Each row is a point. The points of each table are mixes of a few directions, plus a little noise. Count the directions of each table, and those that both share. Where both have some left over, give the other angles between the two spaces (their principal angles), to ten degrees, smallest first.

First (7 x 3)
[[ -1.7   6.4  -1.4]
 [  0.0   0.7   1.3]
 [ -1.7   6.4  -2.3]
 [  0.8  -3.6  -0.3]
 [  0.8  -2.0   4.2]
 [  2.1 -10.0  -3.5]
 [ -0.4   2.4   2.4]]
Second (4 x 3)
[[-0.1  0.7  2.5]
 [ 0.1 -1.8 -6.3]
 [ 0.0 -1.3 -4.7]
 [-0.1  2.4  8.3]]
Directions: first 2, second 1, shared 1

First (9 x 8)
[[-0.4  0.6 -1.3  0.3 -6.5 -1.3 -3.9  3.0]
 [-5.4 -2.8  0.9  2.7 -1.3  0.0 -1.6  2.3]
 [ 0.4  0.0 -1.3 -1.9 -3.6 -3.7 -2.4  4.1]
 [ 5.1  3.1 -0.5  0.6  0.5  5.1  3.1 -6.4]
 [ 0.9 -2.5  0.9  3.5 -0.7 -4.6 -6.2  1.7]
 [-4.6  1.2  0.7 -3.0  0.1 -1.7 -3.0  4.2]
 [ 3.2 -2.5 -0.8  0.1  5.6  3.4 11.8 -5.4]
 [ 4.0  2.2  0.4 -2.9  7.5  3.4  7.2 -5.8]
 [-3.2  0.6  0.9  0.5 -1.7 -0.7 -5.0  2.3]]
Second (7 x 8)
[[ -0.8   4.6   0.5  -3.3   0.6   1.8  -2.1  -0.3]
 [ -1.3   7.9   0.9  -5.8   1.1   3.2  -3.6  -0.5]
 [ -1.3   7.7   0.9  -5.6   1.1   3.1  -3.5  -0.5]
 [ -0.3   1.7   0.2  -1.3   0.2   0.7  -0.8  -0.1]
 [  1.7 -10.2  -1.2   7.5  -1.4  -4.1   4.6   0.6]
 [  1.6 -10.0  -1.2   7.3  -1.4  -4.0   4.5   0.6]
 [  0.3  -1.7  -0.2   1.2  -0.3  -0.7   0.8   0.1]]
Directions: first 5, second 1, shared 1
